Each point is reached from the start by the listed moves, each made 0, 1 or 2 times, or once backwards (-1), plus a little noise. Is the number of moves made odd or even? Then give how often each move was made.

Moves:
(1): [-0.7  4.1 -3.8 -2.7]
(2): [-2.4  3.1  3.3  0.5]
Start: [-0.1 -2.0 -4.5  0.2]
Points:
[-0.7  2.1 -8.1 -2.3] => odd (1, 0)
[ 2.9 -9.3 -4.2  2.4] => even (-1, -1)
[-1.7 -3.1  2.8  3.4] => even (-1, 1)

Moves:
(1): [ 4.2  0.5  1.6  0.0 -2.3  0.0  0.7  1.1  0.0  3.2  2.0  1.3]
(2): [ 0.1  3.3 -1.0 -1.3 -1.2  0.7 -1.6  1.6  1.2  2.1 -0.7 -1.4]
(3): [-0.5  0.3  3.9  0.4 -0.2  1.7 -3.4 -3.3  1.6 -0.4  2.3  0.1]
(4): [ 1.9  0.0 -1.5  0.8  0.9 -2.9 -3.8 -3.3  1.0  0.0  1.0 -0.5]
(5): [ 1.5  1.3  1.5  1.6  1.0 -0.1  0.3 -1.3 -2.3 -0.5 -0.3 -2.5]
(6): [ 1.1 -3.3  2.0 -0.4  0.3  0.6 -2.4 -1.9  1.6  0.6 -4.6  0.8]
(7): [-0.8  0.8 -0.6  0.0  1.1 -0.7  4.0 -2.0  3.0  4.5 -0.1 -3.0]
(8): [-2.5 -1.6  1.6  5.5  0.1 -1.3  0.0  3.2 -3.3  0.8 -2.0  1.8]
(9): [ 0.9  0.9  2.5 -1.1  3.0 -1.7 -0.6  2.0  0.0 -0.7  0.8  1.2]
(10): [-1.4 -1.1 -0.7 -3.0  0.8 -1.9 -0.8 -1.4 -2.4  1.6 -1.5 -0.6]
(11): [-0.7 -0.2 -2.3  1.5  1.2  4.0 -1.9  0.1 -1.3  1.0  1.4  0.0]
Start: [-1.8 -1.2  3.1  1.4 -0.4 -1.7  2.7 -1.6 -1.6 -0.4 -3.7  1.6]
Points:
[ -5.9  -6.8   1.9  13.7  -3.4  -1.1   1.2   4.6 -17.9   0.3  -1.1   8.3] => odd (1, -1, 0, 0, 0, -1, -1, 2, -1, 1, 1)
[-11.9  -6.6  10.0   8.0   8.8  -2.0  -3.0  -4.8   0.1  11.8 -16.7  -1.3] => even (-1, 1, 1, 0, 0, 2, 2, 2, 1, 1, 1)
[ -6.1   4.8 -11.3  -0.6  -4.8  -3.1  -2.8   3.7  -2.1  -3.1  -4.1   0.3] => odd (-1, 2, -1, 1, -1, -1, -1, 0, -1, 0, 0)

Moves:
(1): [ 1.6 -0.4  1.8 -0.2 -1.8 -0.2 -2.5 -0.9  0.6 -0.7  0.6 -0.5  1.3 -0.7
  0.5 -1.9 -1.2 -1.2  0.5  1.5  1.4  1.2  0.2  1.6  1.6]
(2): [-0.7  1.7  2.0  0.0  0.9 -1.9 -0.3 -0.6 -2.0 -0.3 -1.2  0.7  3.2  3.3
  0.4  0.3  0.6 -2.1 -1.6 -0.7 -1.0  3.6  0.3 -1.1 -1.7]
(3): [ 0.9  0.9 -1.9 -1.8  1.1  0.7 -1.7 -2.5 -1.6 -4.9 -1.3  0.7  2.9 -0.4
  1.2 -0.7 -1.3  2.5  1.2  2.1 -0.5  2.4  1.0  1.4  0.9]
(4): [-3.6  3.7 -1.7 -0.8  0.6  0.8  2.0 -0.1  0.3  2.1  2.3  0.0  1.6 -1.7
  1.1  0.9  1.1 -5.1  0.2  3.2  0.7 -0.2  3.5 -1.3  2.1]
(5): [-1.2 -0.6  0.8  0.0  1.2  1.1  0.5  0.7 -2.1 -1.8  1.3 -0.2  1.6  2.2
  2.2 -2.7  0.2  0.9 -0.9  0.9  0.3 -1.1 -1.2 -0.7 -0.2]
(6): [-1.8  1.8  2.6  1.7  1.1 -0.3 -1.7 -1.8  1.2  0.6  0.2  1.0  1.4 -0.9
  1.5 -1.8  0.9  0.2  0.2  0.5  0.9 -0.1 -0.1 -0.5 -0.2]
(7): [-0.8  0.3  0.7  0.3 -0.1  0.4  0.6  1.4  1.3 -0.5  0.1  3.1  1.0  0.3
 -0.4  1.3  1.5 -1.5  1.3 -0.2 -0.6 -1.2 -1.1  0.8 -2.3]
(8): [ 1.8  2.7  0.7 -0.3  1.2  1.2 -1.9 -0.4 -0.2  1.1  1.1  0.8  2.6 -0.6
 -0.1  0.5 -3.7  1.9  2.3 -1.6  1.3  0.5 -0.8  0.5  1.2]
(9): [ 1.8  2.5 -0.8 -0.7 -0.7 -1.8 -0.5 -1.7  3.1 -1.1 -2.6 -1.8  0.5  0.2
  0.0 -0.8  0.3 -3.4  0.8 -1.2  2.1 -0.3 -0.9  0.4 -3.4]
(10): [ 2.3 -0.5 -1.7 -3.7 -4.0 -4.0  0.3 -2.9  2.1 -4.5  1.6  0.6 -0.8 -2.8
 -1.4 -2.1  3.1  1.8 -1.4 -1.9  1.7  0.3 -1.6 -3.0 -4.7]
(11): [ 1.9  0.4  1.4  1.4  1.4  0.1 -1.0 -2.3  0.9 -2.1  2.2  2.0 -2.6  2.9
 -4.3 -1.4 -3.4  1.8 -1.9 -1.3 -0.4 -4.3 -3.4 -1.0 -1.6]
(12): [-0.9  1.5 -1.8  0.0  0.7  3.6 -3.0  0.5 -1.0  0.4  1.2 -0.4 -0.6 -3.6
 -2.0 -0.1 -0.2  1.2 -0.4 -0.4  1.4 -0.1  1.2 -0.4  2.0]
(13): [ 0.9  0.3 -2.9 -0.5 -2.4  1.7  0.9 -1.1  1.9 -2.3 -0.8  0.8 -2.3 -1.9
  0.8  0.5 -0.5 -2.7  1.1  2.4  1.2  1.8 -0.8 -1.1 -1.7]
(14): [-1.7  1.4 -3.0  3.8 -0.4  0.8  2.5  2.4  2.1 -2.9 -3.6 -2.6 -1.7  0.5
  0.1 -1.7  2.4  0.8  1.7 -1.5 -1.2 -0.4  2.8  2.1  0.6]
(15): [-3.6 -1.5  2.4  0.3  0.8 -4.0  0.5  0.8  0.6 -0.8  0.3 -2.1 -1.4  0.8
 -0.2 -0.5  0.1  0.9 -3.4  0.0 -0.2 -0.4 -1.6 -3.2  0.4]
(16): [ 3.0  0.2  2.6 -0.5  1.2 -0.9 -0.7  4.1  1.0  0.9 -0.9  0.3  0.8  3.8
  1.5  0.5  0.3  0.7 -1.5 -0.6  0.8  1.0 -0.8 -0.9  1.8]
(17): [ 2.4 -0.4 -0.1 -1.6 -0.1 -0.5 -2.3  1.9  3.8  1.6 -1.6 -0.5 -0.7 -3.3
  1.2 -0.6 -3.5 -1.9 -1.4 -4.0  0.3  1.8  0.3  0.0  1.8]
(18): [ 2.0  3.9 -2.4  1.8 -3.0  1.1 -3.3  1.0  1.3 -0.4  0.3 -0.7  2.1  2.5
  0.9 -0.4 -2.7 -1.0  0.9  3.3  0.5 -0.6 -2.8  0.6  1.4]
(19): [ 0.0 -2.6 -0.9 -0.4  0.2  2.6 -2.0 -1.3  1.2 -3.4  1.6  0.6 -1.3  0.7
  0.4  0.1  4.4  0.8  3.4 -1.1 -1.7  0.2  0.6 -1.2 -1.1]
(20): [ 2.2 -3.2  0.0 -0.4  0.9 -0.6 -4.4  0.3  0.3 -3.1  1.2  0.5  1.6  1.2
  0.0 -0.5 -0.2  0.3  0.9 -0.7  1.9  1.9  2.8 -1.3  0.6]
(21): [-3.6  0.1  1.5  1.0 -1.9  0.9 -1.0 -2.3 -1.2 -0.8 -4.0 -0.4  1.4 -1.4
 -1.8 -1.0 -0.5  2.0 -0.6 -1.3  0.7  0.3  2.6 -0.6 -2.7]
(22): [ 0.2  0.4  0.8  2.1  1.0 -2.3 -0.1 -0.4 -1.5  0.0 -4.3  2.6 -0.4  0.5
 -2.6 -2.7 -2.1 -1.5  1.9 -0.4  0.4 -2.9  0.6  0.7  2.9]
(23): [ 0.1  0.1 -0.4 -1.3 -0.2  0.1 -1.1 -0.4  0.6 -1.6  1.7 -1.5  0.8  1.3
 -0.7 -3.0  0.2  1.3  1.5  2.9 -0.2  1.4 -1.7 -0.7 -1.0]
(24): [-1.3 -0.1 -2.0 -1.4 -0.6 -1.2  0.2 -1.5  1.1  0.4  0.6 -1.4 -0.3  1.8
 -1.7 -0.9 -0.2  0.6 -2.2  0.8  0.1  1.5 -1.6  0.3  1.8]
Start: [ 1.8 -0.2 -0.6 -2.8 -0.8  0.6 -1.3  2.8 -0.9  5.1 -1.6 -3.1  0.8  0.4
  1.5  1.2  2.9  0.9  0.9  0.4 -0.6 -1.7 -0.2  1.1 -1.0]
Points:
[  0.9  15.8  15.7  -5.6  14.8  -2.0  -9.9   5.9   4.4  17.2   3.9  -0.3
  23.5  15.6   8.6  -2.0  -4.0 -12.0  -9.8  -2.0   6.7   9.8   4.0   1.8
   7.4] => even (1, 2, 0, 2, 1, 2, 1, 1, 1, -1, 1, 0, -1, 0, -1, 2, 1, -1, -1, 1, 0, -1, 0, 2)
[  1.1  -9.4  15.1  -2.8   2.7  -6.7 -14.2  -3.1   6.5  -2.3   2.8  11.7
  -3.8 -12.4  -8.0  -3.2  -1.4   4.3 -11.3 -12.7   9.0 -13.5   0.0 -10.7
 -12.1] => even (0, -1, 0, 0, 0, 2, 2, -1, 0, 1, 2, 1, 0, -1, 1, 0, 1, -1, -1, 2, 1, 0, -1, -1)
[ -1.3  -5.8   1.1   6.4  -1.5  -2.2  -3.6  -5.9  -0.1 -32.8 -22.4   4.5
  -2.7   1.3  -7.0 -19.5   6.5  18.8  10.5   0.0   4.1  -7.7   3.6  -3.0
 -13.4] => even (0, -1, 2, -1, 1, 1, 1, 0, 0, 1, 1, 0, 2, 2, 1, 1, -1, -1, 0, 1, 2, 2, 1, -1)
